Each row is a point. To make a cloud, some directions were put in groups of two or more. Within a group, all points are equally far from the middle, so they leave a hole (a ring in 2 directions, a hollow ball in 3). The other directions are filled evenly. Then the cloud was stretched, turned, moved and blurred a little. Count the holes, and give their numbers of directions, smallest first.

Cloud (22 x 3):
[[-3.4 -3.7  1.9]
 [-1.3 -3.0 -5.1]
 [ 2.0 -1.2  4.8]
 [-5.8  1.6  0.8]
 [ 0.4 -3.1  4.2]
 [-6.2  1.3 -0.6]
 [ 1.5  6.8  2.1]
 [-6.0  1.0 -2.8]
 [-3.3 -2.1  3.0]
 [-6.1  1.1 -0.1]
 [-3.7  4.2 -4.5]
 [-6.3  0.0 -1.3]
 [ 4.7 -4.5  0.1]
 [ 0.4  1.7 -5.5]
 [-2.0  7.4  0.4]
 [-1.1  4.3  3.9]
 [ 3.1 -4.8 -2.6]
 [ 0.1  1.8  4.9]
 [-2.9 -0.4 -5.7]
 [-4.7  4.0  1.8]
 [ 5.0  2.2 -2.1]
 [ 2.6 -1.4 -4.6]]
Holes: 1 (3)

Cloud (55 x 6):
[[-3.8 -1.4 -3.4  3.3 -4.3 -5.6]
 [-1.0  2.1  2.3  0.9 -6.3  4.6]
 [ 2.6  0.4  3.7 -4.9  4.3 -1.6]
 [ 2.5 -1.4 -2.1  1.6 -2.4  7.2]
 [ 5.1  1.8  4.1  1.8  2.7 -0.5]
 [ 3.0  2.8  2.6  2.4  2.8  4.1]
 [ 0.9  0.6 -3.8  2.3  1.8  5.8]
 [-0.2 -0.6 -4.4  4.9 -0.4  5.0]
 [-0.1  1.8  2.8  1.3  3.8  7.2]
 [-0.9 -1.8 -1.9 -6.6 -2.7 -0.7]
 [ 5.2 -2.9  2.3  4.2  5.3 -2.1]
 [ 5.6 -3.7 -4.4  0.5 -0.2 -2.5]
 [-3.9 -3.1 -2.0  1.6 -1.9 -3.4]
 [ 4.6 -1.0  2.3 -5.6 -1.6 -2.1]
 [ 4.7 -0.9  3.0 -6.9  2.5 -0.2]
 [ 6.8 -4.8 -0.8 -5.7 -0.2 -1.1]
 [ 0.6  1.5 -1.5 -0.6  5.9 -1.2]
 [ 5.3  2.4  4.1  3.5  0.1  3.3]
 [ 7.0  0.7  1.3 -0.9 -1.0  0.9]
 [ 2.5  0.9  2.6  5.2  5.4  1.2]
 [ 2.0 -4.0  2.1 -0.9  5.3 -5.5]
 [ 1.5 -3.7  3.6  0.1  0.6 -6.5]
 [ 7.2 -3.3  5.8  0.4  0.4  7.1]
 [ 0.6  0.0  4.9 -1.8 -6.3 -1.6]
 [ 1.5  0.6  0.3  2.8  7.1  1.2]
 [ 1.6 -2.5  3.1  2.1 -6.8 -5.6]
 [ 5.6 -2.7  4.6 -3.6 -1.7 -3.9]
 [ 1.2 -0.7 -3.0 -4.5 -3.4 -2.9]
 [ 2.9 -1.6  1.3  4.4 -7.5  4.1]
 [ 0.7  2.4  1.7 -0.5  3.7 -3.9]
 [ 0.5 -1.3  6.2  0.6 -4.2 -4.0]
 [-3.9  2.4 -1.3 -0.5  2.0 -5.6]
 [ 9.1 -3.5  3.0  4.7 -0.3 -0.5]
 [ 0.3  2.6 -0.6 -2.7  2.9 -2.5]
 [-1.2 -5.2  1.6  3.4  1.1  3.0]
 [ 1.7 -3.6 -4.3 -2.0 -1.7 -4.8]
 [ 0.5 -0.6 -5.6  2.5  0.8 -5.9]
 [ 5.0 -6.0  3.7  3.9  3.2  4.7]
 [-2.0  1.9  6.5  2.8 -4.7 -2.4]
 [-1.2  1.8 -3.6  0.6  3.2 -4.5]
 [-1.5  1.5 -2.8 -4.4 -1.6 -2.8]
 [ 2.0 -6.7  2.8 -3.0  1.1 -4.3]
 [ 8.6 -6.8 -0.9 -2.4  2.3  0.5]
 [-6.1 -0.5 -3.2  1.3 -1.3 -3.5]
 [-5.0  3.7  1.3  5.4 -0.1  3.5]
 [ 0.3 -2.7  4.7  2.0 -4.0 -4.8]
 [ 5.9 -7.2 -0.7 -3.7  1.8 -3.3]
 [-1.9 -4.1 -0.5  4.3 -1.9  1.6]
 [-3.3  2.2 -2.4 -3.4 -3.6 -2.5]
 [ 4.0  1.5  3.3  4.8  3.1 -3.4]
 [ 3.7  0.9  6.4  4.6 -0.5  4.9]
 [ 6.5  1.3  5.0  5.6 -2.5  3.2]
 [ 1.8 -1.9 -1.9  3.6  2.8 -6.6]
 [ 5.4 -1.9  3.1  6.4  3.7 -0.8]
 [ 3.7 -3.3 -2.4  3.5  0.0 -6.9]]
Holes: 2 (2, 3)
